Each row is a point. Any point is a mix of the corners, with weights that add up to 1. It lies inside the corners' shape when no weight is negative. Say inside or outside, and name the corners with a negative weight.

Corners:
(1): [ 0.28  0.15 -0.53]
(2): [0.20 0.33 0.08]
(3): [ 0.00  0.72 -0.21]
(4): [-0.50 -0.72  0.22]
Points:
[-0.23 -0.01  0.00] => inside
[-0.18  0.14 -0.05] => inside
[ 0.05  0.37 -0.27] => inside
[ 0.18  0.56 -0.31] => outside (4)

Corners:
(1): [-0.05 -0.04  0.73  0.43 -0.87  0.00  0.63  0.34  0.93 -0.04  0.52]
(2): [-0.18 -0.30  0.37  0.44 -1.03  0.30  0.08 -0.22  0.96 -0.22 -0.34]
(3): [-0.15  0.09  0.51 -0.55  0.48 -0.30 -0.18 -0.26  0.07 -0.35  0.12]
(4): [ 0.32  0.30 -0.27  0.27  0.19 -0.26 -0.23  0.30 -0.78  0.42  0.24]
(5): [-0.39 -0.01 -0.63 -0.31  0.32 -0.07 -0.09  0.01 -0.60 -0.02  0.40]
(6): [-0.62 -0.50  0.37 -0.26  0.52  0.77 -0.02  0.16 -0.30  0.16 -0.16]
(7): [ 0.24 -0.13 -0.22 -0.65  0.11  0.44 -0.36 -0.08 -0.33 -0.16  0.23]
(8): [ 0.32 -0.31 -0.09  0.15  1.24  0.25 -0.38 -0.03 -0.47 -0.65  0.20]
(9): [-0.15  0.53  0.32  0.66 -0.60  0.18  0.15  0.37  0.93 -0.01  0.08]
(10): [ 0.60  0.03 -0.36  0.02  0.43  0.13  0.15  0.37 -0.35 -0.14 -0.16]
(11): [ 0.18 -0.89  0.06 -0.53  0.49 -0.16 -0.78  0.24  0.15 -0.19 -0.23]
(12): [-0.02  0.00  0.19  0.25 -0.67  0.10  0.26 -0.26  1.00  0.28  0.24]
Points:
[-0.13 -0.04 -0.02 -0.03  0.05  0.10 -0.02  0.07 -0.02  0.04  0.18] => inside
[ 0.14 -0.33 -0.34 -0.14  0.29  0.11 -0.32  0.05 -0.28  0.07 -0.02] => outside (1, 3, 9)
[ 0.12 -0.43  0.19 -0.17  0.35  0.09 -0.27  0.08 -0.01 -0.12  0.01] => outside (5, 9)
[-0.19 -0.21  0.19  0.18 -0.32  0.19 -0.12  0.17  0.28 -0.09  0.07] => outside (3, 10, 12)
[ 0.10 -0.06  0.14 -0.04  0.21  0.17 -0.08  0.23  0.09 -0.05  0.05] => outside (2, 5)
[ 0.01 -0.13 -0.05 -0.03  0.10  0.16 -0.09 -0.04  0.06 -0.13  0.16] => inside
[-0.07 -0.11 -0.15 -0.01  0.24  0.09 -0.09  0.03 -0.14 -0.17  0.19] => inside
[-0.10  0.27  0.27  0.41 -0.41  0.15  0.10  0.26  0.65 -0.04  0.10] => inside
[ 0.02  0.08  0.07 -0.21  0.03  0.00 -0.10  0.14  0.04  0.01  0.15] => outside (2, 8)

Corners:
(1): [-0.02  0.17 -0.21 -0.30  0.29 -0.33  0.61  0.06  0.16 -0.07 -0.52  0.21
 -0.12 -0.07  0.46  0.13 -0.32 -0.19 -0.29  0.23]
(2): [-0.15 -0.31  0.20  0.09  0.02 -0.08  0.20  0.30 -0.11  0.22 -0.49 -0.38
 -0.25  0.31  0.45 -0.08 -0.25  0.67 -0.30 -0.04]
(3): [ 0.77 -0.56 -0.08 -0.10 -0.05  0.11  0.23 -0.46  0.43 -0.01  0.30  0.82
 -0.17  0.00  0.06  0.56 -0.30 -0.75 -0.24 -0.27]
(4): [-0.08 -0.68  0.45  0.02  0.64  0.09  0.36  0.04 -0.13 -0.20 -0.27  0.76
  0.58 -0.51  0.27  0.64 -0.57 -0.74  0.08 -0.41]
(5): [ 0.27  0.42  0.22  0.33  0.30 -0.07 -0.20  0.49 -0.10 -0.56 -0.03 -0.04
 -0.05 -0.06  0.37  0.09  0.28  0.23 -0.38  0.24]
(6): [ 0.03  0.39 -0.33 -0.20  0.24 -0.62 -0.24  0.12 -0.68 -0.22  0.42 -0.28
 -0.53 -0.30  0.36 -0.39  0.43  0.67  0.08 -0.06]
(7): [ 0.02 -0.31  0.19  0.05  0.29 -0.46  0.05  0.31 -0.13 -0.10 -0.25  0.13
  0.03  0.24 -0.08 -0.13  0.45 -0.27 -0.54 -0.21]
(8): [-0.07  0.05  0.57 -0.03 -0.06 -0.39  0.04 -0.04 -0.35  0.46 -0.37  0.34
  0.09  0.19 -0.22 -0.03 -0.43 -0.38 -0.43 -0.17]
(9): [ 0.76  0.37 -0.05 -0.31 -0.54  0.42  0.16 -0.05 -0.60 -0.30  0.02  0.88
  0.46 -0.52 -0.87  0.42  0.54  0.29  0.69 -0.68]
(10): [ 0.14 -0.18  0.66 -0.53  0.33  0.01  0.38  0.04  0.06 -0.11  0.03  0.05
 -0.44  0.28 -0.44  0.49  0.19 -0.06 -0.15 -0.10]
(11): [-0.22 -0.12 -0.46  0.06 -0.30  0.04 -0.39  0.03  0.42 -0.55  0.28 -0.25
 -0.18 -0.50 -0.58 -0.16 -0.39 -0.13 -0.34  0.13]
(12): [ 0.11  0.17  0.13  0.06  0.54 -0.33 -0.22  0.31  0.43  0.22 -0.27  0.37
 -0.40  0.06  0.20  0.03 -0.07  0.01  0.12  0.02]
(13): [-0.53  0.07 -0.25 -0.24  0.47  0.02  0.04 -0.02 -0.11  0.46 -0.45  0.30
  0.23 -0.15  0.24  0.22 -0.23 -0.67 -0.54 -0.57]
(14): [-0.48  0.36 -0.25 -0.14 -0.52 -0.20 -0.20  0.41 -0.15 -0.04  0.52 -0.51
  0.01 -0.15  0.28 -0.27  0.60 -0.18  0.10  0.27]
(15): [-0.10  0.53  0.20 -0.36  0.12 -0.11 -0.65 -0.53 -0.77 -0.21 -0.02  0.34
 -0.05  0.29 -0.17 -0.44  0.66 -0.21  0.14  0.57]
(16): [ 1.16 -0.06  0.12 -0.07  0.90  0.32  0.37 -0.06  0.09  0.06 -0.08  0.12
  0.18  0.06  0.21 -0.25  0.02 -0.35 -0.25  0.18]
(17): [-0.19  0.17  0.41 -0.26 -0.48  0.01 -0.13 -0.18 -0.06 -0.69  0.08  0.59
  0.17 -0.39 -0.31 -0.78  0.09  0.04  0.01  0.06]
(18): [ 0.40 -0.08  0.39 -0.46  0.48 -0.35 -0.42 -0.41  0.61 -0.04 -0.21  0.71
  0.76  0.07 -0.43  0.88 -0.41 -0.06 -0.03 -0.19]
(19): [ 0.41 -0.11  0.49 -0.48 -0.83 -0.04 -0.17 -0.18 -0.81 -0.25 -0.07  0.87
  0.29 -1.44 -0.12 -0.03  0.91  0.17  0.31  0.08]
(20): [-0.22  0.08  0.40  0.49  0.29  0.32  1.20  0.04  0.31  0.28 -0.06  0.28
 -0.01 -0.26 -0.06  0.46 -0.23  0.01 -0.27  0.19]
(21): [-0.10  0.02 -0.35  0.01  0.49  0.03  0.39  0.65  0.07  0.40  0.13  0.25
 -0.31  0.24  0.40 -0.10 -0.25  0.04 -0.54  0.53]
Points:
[ 0.05 -0.10  0.11 -0.03  0.21 -0.04  0.20  0.16  0.21 -0.06 -0.13  0.21
  0.06  0.00 -0.04  0.19 -0.18 -0.19 -0.28 -0.08] => outside (6, 15, 19)
[-0.04  0.13 -0.19  0.08 -0.04 -0.12  0.14  0.26 -0.02 -0.02  0.00 -0.03
 -0.15 -0.04  0.09 -0.24 -0.01  0.02 -0.28 -0.10] => outside (4, 10, 15, 18, 19)
[ 0.04  0.04  0.15 -0.12  0.07 -0.09  0.01  0.09 -0.13 -0.08 -0.09  0.27
  0.06 -0.23 -0.01  0.02  0.10 -0.02 -0.06 -0.01] => outside (3)
[ 0.05 -0.02  0.20 -0.04  0.13 -0.05  0.26  0.10  0.04  0.00 -0.09  0.24
  0.03 -0.15  0.02  0.18 -0.06 -0.07 -0.17 -0.03] => outside (15)
[ 0.29 -0.11  0.27  0.00  0.19  0.06  0.25  0.14 -0.01 -0.10 -0.18  0.42
 -0.10 -0.09 -0.01  0.07 -0.01 -0.10 -0.15  0.09] => outside (6, 13, 14, 18)

Corners:
(1): [ 0.34 -0.67  0.07  0.12  0.38 -0.26  0.07  0.03 -0.31 -0.19  0.44  0.01
 -0.41  0.25  0.37 -0.22  0.08  0.23 -0.25 -0.04]
(2): [ 0.26  0.20 -0.29 -0.01  0.19  0.16  0.54  0.07 -0.05 -0.03 -0.20  0.11
 -0.09 -0.34 -0.69 -0.07 -0.03  0.17  0.62  0.32]
(3): [ 0.04  0.48  0.13  0.25  0.14 -0.34  0.69 -0.12  0.08  0.20 -0.01 -0.19
  0.27 -0.21 -0.38 -0.45 -0.20 -0.55  0.32 -0.03]
(4): [-0.26  0.19 -0.14 -0.15  0.22 -0.02  0.44 -0.09 -0.04  0.10  0.11 -0.19
  0.08 -0.18 -0.56 -0.10 -0.21  0.12 -0.25  0.48]
(5): [ 0.53 -0.04 -0.41 -0.43 -0.52  0.36 -0.09  0.22  0.68  0.00 -0.55  0.00
 -0.54  0.60  0.02  0.15 -0.93  0.99  0.17  0.01]
(6): [-0.40  0.90  0.02 -0.27  0.81  0.09  0.21  0.29  0.14 -0.22 -0.11  0.70
  0.58 -0.26 -0.55 -0.65  0.02  0.33  0.16  0.28]
(7): [ 0.27 -0.76  0.39  0.32 -0.16 -0.50 -0.19 -0.19 -0.40 -0.62  0.17 -0.03
 -0.23 -0.08  0.32  0.20 -0.08  0.15 -0.16  0.35]
(8): [ 0.02 -0.14  0.04  0.40  0.30 -0.18  0.18 -0.42 -0.55 -0.13  0.27  0.53
 -0.22  0.03  0.56  0.29  0.11 -0.13 -0.57  0.21]
(9): [ 0.79 -0.92 -0.89 -0.10 -0.50  0.02 -0.12 -0.18  0.89  0.38 -0.31  0.09
 -0.36  0.27  0.19  0.53 -1.19  0.78  0.38  0.25]
(10): [ 0.12 -0.52  0.26 -0.02  0.33  0.24 -0.60  0.53 -0.96 -0.20 -0.05  0.21
  0.15 -0.10  0.00  0.00 -0.09  0.17 -0.27 -0.13]
(11): [ 0.54 -0.36 -0.73 -0.31  0.09 -0.09 -0.21  0.08  0.60  0.07 -0.72 -0.19
 -0.54  0.31  0.12  0.78 -0.80  0.70  0.26  0.06]
(12): [-0.57  0.57 -0.50 -0.44  0.22 -0.22  0.80 -0.45  0.11 -0.34 -0.35  0.24
  0.29  0.05 -0.45 -0.16 -0.01 -0.28  0.32 -0.17]
(13): [ 0.32 -0.29  0.12  0.45  0.24  0.02 -0.13 -0.50 -0.50 -0.11  0.51 -0.45
 -0.14 -0.15  0.40  0.14  0.49 -0.06 -0.31 -0.36]
(14): [-0.31 -0.22  0.18  0.49  0.05  0.03 -0.13 -0.17 -0.09 -0.34  0.12  0.30
 -0.11  0.11  0.03 -0.05  0.40 -0.47 -0.29 -0.18]
(15): [-0.34  0.11  0.85 -0.15  0.42  0.22  0.42 -0.05 -0.16  0.07 -0.35 -0.04
  0.16 -0.57 -0.01 -0.86  0.28 -0.46  0.23  0.23]
(16): [ 0.28 -0.04 -1.01  0.24 -0.56 -0.41  0.12 -0.19  0.56  0.58 -0.22  0.09
 -0.10  0.70  0.48  0.27 -0.32  0.56  0.15  0.24]
(17): [-0.06  0.40  0.09  0.00  0.61  0.43  0.59 -0.18  0.05  0.05 -0.48  0.07
  0.63  0.04 -0.74 -0.05  0.09 -0.10  0.11 -0.12]
(18): [ 0.42 -0.45 -1.09  0.38 -0.44  0.45  0.19  0.15  0.92  0.31 -0.41 -0.29
 -0.14  0.58  0.30  0.22 -1.19  1.19  0.80  0.24]
(19): [ 0.08 -0.36  0.09  0.19  0.27 -0.26 -0.04  0.07 -0.44 -0.03  0.69  0.26
 -0.05  0.10  0.25  0.62 -0.18  0.45  0.09  0.03]
(20): [ 0.24 -0.55  0.25  0.13  0.31  0.20  0.32  0.54 -0.25 -0.34 -0.01  0.29
  0.06 -0.38  0.32  0.05  0.33  0.02 -0.70 -0.15]
(21): [ 0.12  0.05 -0.23 -0.05  0.27  0.11  0.22 -0.05 -0.24 -0.21  0.77  0.21
  0.37  0.18  0.45  0.31  0.24 -0.51 -0.28  0.44]
Points:
[ 0.07  0.04 -0.23  0.12  0.12 -0.02  0.25 -0.02  0.03 -0.10 -0.05  0.06
  0.05  0.10 -0.06 -0.05 -0.14  0.08  0.01  0.06] => outside (9, 15, 19)
[ 0.24 -0.25 -0.25  0.01 -0.01 -0.07  0.17 -0.07  0.01  0.02 -0.07 -0.08
 -0.17  0.05  0.16  0.14 -0.25  0.21  0.12  0.12] => outside (6, 14, 17)
[ 0.20 -0.11 -0.23  0.04  0.08  0.02  0.23  0.01  0.04 -0.02 -0.10  0.10
 -0.06 -0.02 -0.10  0.06 -0.15  0.20  0.14  0.15] => inside
[ 0.03 -0.08  0.09  0.02  0.24  0.06  0.25 -0.04 -0.07 -0.07 -0.08  0.08
  0.05 -0.08 -0.02 -0.14  0.01 -0.01  0.03  0.10] => inside
[ 0.25 -0.13 -0.11 -0.05  0.13 -0.12  0.11 -0.02 -0.10 -0.19 -0.04  0.10
 -0.05  0.00  0.01  0.11 -0.13  0.16 -0.14  0.17] => outside (14, 15, 18, 19)
[ 0.24 -0.15 -0.13 -0.06  0.04  0.04  0.19  0.00  0.15  0.11 -0.34 -0.04
 -0.16  0.04 -0.23  0.04 -0.19  0.16  0.25 -0.20] => outside (4, 6, 7, 8, 18, 21)
[ 0.19 -0.19  0.01  0.06  0.07 -0.04  0.06  0.00  0.01 -0.04 -0.23  0.08
 -0.12 -0.05 -0.01 -0.07 -0.12  0.19 -0.03  0.12] => outside (12, 18, 19, 21)

Corners:
(1): [ 0.28 -0.46 -0.37 -0.30  0.45  0.69  0.17 -0.03  0.20 -0.06 -0.47 -0.52
 -0.12  0.42 -0.03 -0.29  0.29 -0.16  0.14  0.32]
(2): [-0.32 -0.68 -0.15  0.10 -0.15  0.35  0.09  0.74 -0.40 -0.06  0.16  0.24
  0.04 -0.18  0.26 -0.23 -0.07  0.48 -0.22 -0.19]
(3): [ 0.59 -0.04  0.16  0.08 -0.45 -0.27  0.31  0.09 -0.38 -0.63 -0.44 -0.07
  0.39 -0.60  0.86  0.12  0.36  0.42  0.47 -0.35]
(4): [ 0.25 -0.48 -0.60  0.22 -0.51  0.04 -0.03  0.59  0.02 -0.78  0.99  0.49
  0.25  0.09  0.68 -0.09 -0.44 -0.06  0.08  0.19]
(5): [-0.01 -0.55 -0.30  0.44 -0.34  0.19 -0.49 -0.16 -0.30 -0.32  0.86  0.18
  0.08 -0.12  0.12 -0.20 -0.04 -0.03  0.19  0.04]
(6): [ 0.86  0.44  0.37  0.68 -0.12 -0.25 -0.31  0.69  0.55  0.13  0.84  0.23
  0.65 -0.28  0.57  0.04  0.11  0.32  0.11 -0.26]
(7): [-0.15  0.09  0.36 -0.08  0.03 -0.25 -0.03  0.08 -0.11 -0.12  0.23  0.66
 -0.40  0.10 -0.11  0.16 -0.18  0.87 -0.26  0.75]
(8): [ 0.07  0.46  0.18 -0.44 -0.28 -0.08 -0.36 -0.26  0.48 -0.19  0.43  0.35
  0.15 -0.23  0.08  0.41 -0.39  0.06  0.06  0.09]
(9): [-0.43 -0.42  0.40 -0.25  0.18  0.30  0.22 -0.11  0.75 -0.05 -0.17  0.23
 -0.08 -0.10  0.04 -0.02 -0.33  0.34  0.57  0.59]
(10): [ 0.21 -0.71 -0.34 -0.24  0.10 -0.08 -0.24 -0.39 -0.30 -0.27  0.25 -0.03
  0.12 -0.02  0.07  0.50 -0.14  0.54 -0.17  0.14]
(11): [ 0.27  0.01  0.37  0.57 -0.70 -0.44 -0.58 -0.17  0.53  0.23  0.03 -0.80
 -0.19 -0.39  0.11  0.28 -0.12  0.18 -0.21 -0.17]
(12): [-0.30 -0.05  0.41 -0.50  0.21 -0.38  0.21 -0.02  0.37  0.40 -0.05 -0.59
 -0.16 -0.05  0.12 -0.44  0.10  0.42  0.40 -0.31]
(13): [ 0.65 -0.31 -0.52  0.22 -0.40 -0.61 -0.27  0.30  0.12 -0.18  0.98  0.38
  0.36  0.33  0.34  0.18  0.03  0.25  0.62 -0.24]
(14): [-0.72 -0.19  0.81  0.53 -0.15 -0.73  0.46 -0.39 -0.38  0.21 -0.18 -0.33
 -0.03 -0.24 -0.09  0.43 -0.12  0.10  0.00 -0.19]
(15): [-0.58 -0.41 -0.42 -0.23  0.29 -0.10  0.29 -0.32  0.64  0.20 -0.23 -0.48
 -0.22  0.27 -0.25 -0.37  0.64  0.08 -0.17 -0.13]
(16): [ 0.43 -0.55  0.80  0.52  0.12  0.21  0.45 -0.09  0.63 -0.15 -0.14 -0.54
 -0.02 -0.56 -0.45 -0.31  0.37 -0.15  0.68 -0.39]
(17): [-0.16  0.51 -0.45  0.04  0.36 -0.30 -0.34 -0.60  0.76 -0.13 -0.16  0.31
 -0.03 -0.03  0.29 -0.23 -0.35 -0.26  0.50 -0.18]
(18): [ 0.26  0.61 -0.20  0.32 -0.15  0.44 -0.13  0.27  0.84 -0.12  0.24 -0.34
 -0.54  0.30  0.33  0.25  0.50  0.67 -0.24 -0.01]
(19): [-0.12  0.21 -0.28 -0.59  0.10 -0.14  0.31 -0.13 -0.18  0.20 -0.42 -0.26
  0.22 -0.46 -0.25  0.30 -0.18  0.31  0.49  0.49]
(20): [-0.17  0.22  0.01 -0.03 -0.01  0.13 -0.37  0.22 -0.54 -0.57 -0.26 -0.81
  0.00 -0.04 -0.50  0.38  0.13  0.35 -0.24  0.50]
(21): [-0.32 -0.36  0.62  0.01  0.17 -0.27  0.18  0.25 -0.20 -0.59 -0.57 -0.22
 -0.27 -0.46  0.16  0.13  0.38 -0.16  0.47  0.06]
Points:
[ 0.06 -0.04 -0.01  0.12 -0.07 -0.03 -0.01  0.07  0.18 -0.21  0.03 -0.04
  0.04 -0.15  0.11  0.03  0.04  0.10  0.25  0.07] => outside (10, 12)
[ 0.03 -0.19  0.04  0.09 -0.03 -0.03  0.01  0.12  0.06 -0.18  0.03 -0.15
  0.01 -0.09  0.09  0.03  0.09  0.26  0.16  0.07] => outside (8)
[-0.01 -0.05  0.19  0.11 -0.08 -0.18  0.01  0.06  0.03 -0.14  0.11  0.02
  0.00 -0.11  0.10  0.12 -0.01  0.34  0.07  0.13] => inside
[-0.26 -0.10 -0.34  0.08  0.03 -0.01 -0.05  0.10  0.12 -0.03  0.05 -0.14
 -0.12  0.15 -0.07  0.05  0.12  0.20 -0.05  0.29] => outside (3, 8, 10, 12, 16)
[ 0.14 -0.22  0.07  0.09 -0.09 -0.04 -0.14  0.13  0.23 -0.16  0.19 -0.06
  0.07 -0.13  0.19 -0.09  0.03  0.17  0.14 -0.08] => outside (14, 18, 19)
